Rows are points. Each copy is the shape, with its points in the same order, turned, moved and blurred by noise. Say if it was mirrored as well.

Shape:
0.45,0.23,0.41
0.47,-0.56,-0.94
0.11,0.43,-0.07
0.31,-0.42,0.21
-0.53,-0.22,0.29
0.02,-0.14,0.48
Copy 1 (6 x 3):
-0.52,-0.22,0.38
-0.41,-0.96,-1.02
-0.57,0.15,-0.15
-0.01,-0.58,0.03
0.43,0.16,-0.15
0.07,-0.19,0.23
Copy 1 is: mirrored
Copy 2:
0.45,0.09,0.41
0.22,-0.38,-1.10
0.06,0.44,0.02
0.27,-0.45,0.09
-0.57,-0.27,0.34
0.00,-0.27,0.44
Copy 2 is: only turned
Copy 3:
0.26,0.16,0.59
-0.14,-0.81,-0.66
-0.17,0.39,0.12
-0.01,-0.42,0.49
-0.77,-0.18,0.73
-0.18,-0.19,0.76
Copy 3 is: only turned

Shape (9 x 4):
-0.04,0.70,-0.10,0.57
-0.68,0.78,-0.30,0.08
0.13,-0.39,-0.13,0.03
-0.80,0.09,0.02,0.25
0.11,0.52,0.26,0.28
0.23,-0.14,-0.20,-0.36
0.29,-0.65,-0.33,0.94
0.19,-0.73,-0.04,-0.38
-0.43,0.36,0.55,0.56
Copy 1:
0.38,0.34,0.13,0.70
-0.07,0.86,-0.21,0.46
0.26,-0.37,-0.49,-0.06
-0.44,0.18,-0.34,0.50
0.22,0.14,0.39,0.32
0.35,-0.09,-0.35,-0.37
0.57,-0.92,-0.59,0.78
0.09,-0.63,-0.48,-0.53
-0.28,-0.04,0.33,0.69
Copy 1 is: only turned
Copy 2:
0.79,0.09,0.03,0.31
0.88,-0.33,0.16,-0.40
-0.29,0.21,-0.26,0.06
0.18,-0.61,0.14,-0.25
0.41,0.25,0.33,0.24
-0.25,0.44,-0.15,-0.39
-0.37,-0.09,-0.81,0.82
-0.77,0.35,-0.12,-0.31
0.33,-0.32,0.70,0.50
Copy 2 is: mirrored

Shape (11 x 8):
0.43,0.47,-0.52,-0.42,0.70,-0.04,0.27,-0.15
-0.08,-0.47,0.38,-0.04,-0.66,0.17,0.02,-0.46
0.54,0.29,-0.51,0.49,0.55,-0.27,0.00,0.05
-0.05,0.58,-0.82,-0.05,0.30,0.17,-0.43,0.50
-0.22,0.82,-0.18,-0.03,0.74,0.15,0.13,0.67
0.06,0.27,-0.62,-0.45,0.70,-0.11,-0.60,0.55
-0.45,-0.55,-0.12,-0.06,-0.21,-0.37,0.43,0.12
0.72,-0.28,0.19,0.07,0.23,-0.07,-0.01,0.18
0.16,0.12,0.41,0.01,-0.42,-0.82,0.18,-0.35
-0.50,-0.72,0.21,0.20,-0.73,-0.07,0.20,-0.63
-0.25,-0.76,0.59,0.25,-0.05,-0.30,-0.21,-0.85
Copy 1, 11 rows:
0.72,0.26,-0.11,0.32,0.68,0.13,0.52,0.04
0.05,-0.67,-0.18,-0.34,-0.69,0.29,0.25,-0.45
0.36,0.16,-0.38,0.72,0.44,0.05,-0.23,0.13
0.03,0.65,0.39,0.75,0.08,0.32,0.26,0.39
-0.05,0.91,0.06,0.02,0.43,0.33,0.09,0.55
0.14,0.25,0.76,0.65,0.59,0.21,0.28,0.45
-0.30,-0.53,-0.29,-0.23,-0.31,-0.37,0.51,0.35
0.53,-0.45,-0.09,0.09,0.14,0.33,-0.33,0.21
0.36,-0.26,-0.18,-0.29,-0.29,-0.69,-0.20,-0.48
-0.44,-0.85,-0.47,-0.29,-0.75,-0.03,0.48,-0.55
-0.44,-1.04,-0.27,-0.31,-0.02,0.12,-0.02,-0.79
Copy 1 is: mirrored
Copy 2 (11 x 8):
-0.22,0.90,-0.35,-0.37,0.21,0.01,0.04,-0.44
0.18,-0.83,0.42,0.31,-0.13,0.47,0.11,-0.46
0.07,0.73,-0.46,0.26,0.57,-0.33,-0.18,-0.11
-0.22,0.22,-0.90,-0.29,0.39,-0.19,0.04,0.29
-0.60,0.68,-0.30,-0.20,0.50,-0.21,0.46,0.59
-0.25,0.47,-0.51,-0.91,0.49,-0.29,-0.39,0.42
-0.69,-0.40,0.28,0.37,-0.29,0.11,-0.45,-0.19
0.38,0.23,0.31,0.26,0.27,0.26,-0.31,0.14
0.08,-0.12,0.66,0.37,-0.35,-0.34,0.15,-0.59
-0.30,-0.99,0.26,0.66,-0.23,0.35,-0.10,-0.61
-0.08,-0.92,0.71,0.24,0.43,0.16,-0.32,-0.86
Copy 2 is: mirrored
Copy 3 (11 x 8):
0.28,0.45,-0.70,-0.45,0.85,0.10,-0.01,-0.39
-0.07,-0.25,0.53,0.24,-0.38,0.13,0.32,-0.37
0.31,0.13,-0.69,0.25,1.23,0.06,-0.22,-0.16
0.10,0.59,-0.73,0.05,0.49,-0.03,-0.84,0.08
-0.10,1.24,-0.36,-0.20,0.85,-0.10,-0.50,0.42
0.02,0.27,-0.72,-0.52,0.54,-0.12,-0.89,0.16
-0.68,-0.15,-0.23,0.16,-0.02,-0.48,0.39,0.16
0.46,-0.40,0.13,-0.16,0.56,0.11,0.15,0.34
0.38,-0.02,0.24,0.05,0.23,-0.75,0.51,-0.48
-0.65,-0.35,0.42,0.64,-0.36,0.00,0.34,-0.50
-0.43,-0.60,0.79,0.09,0.38,-0.08,0.22,-0.74
Copy 3 is: only turned
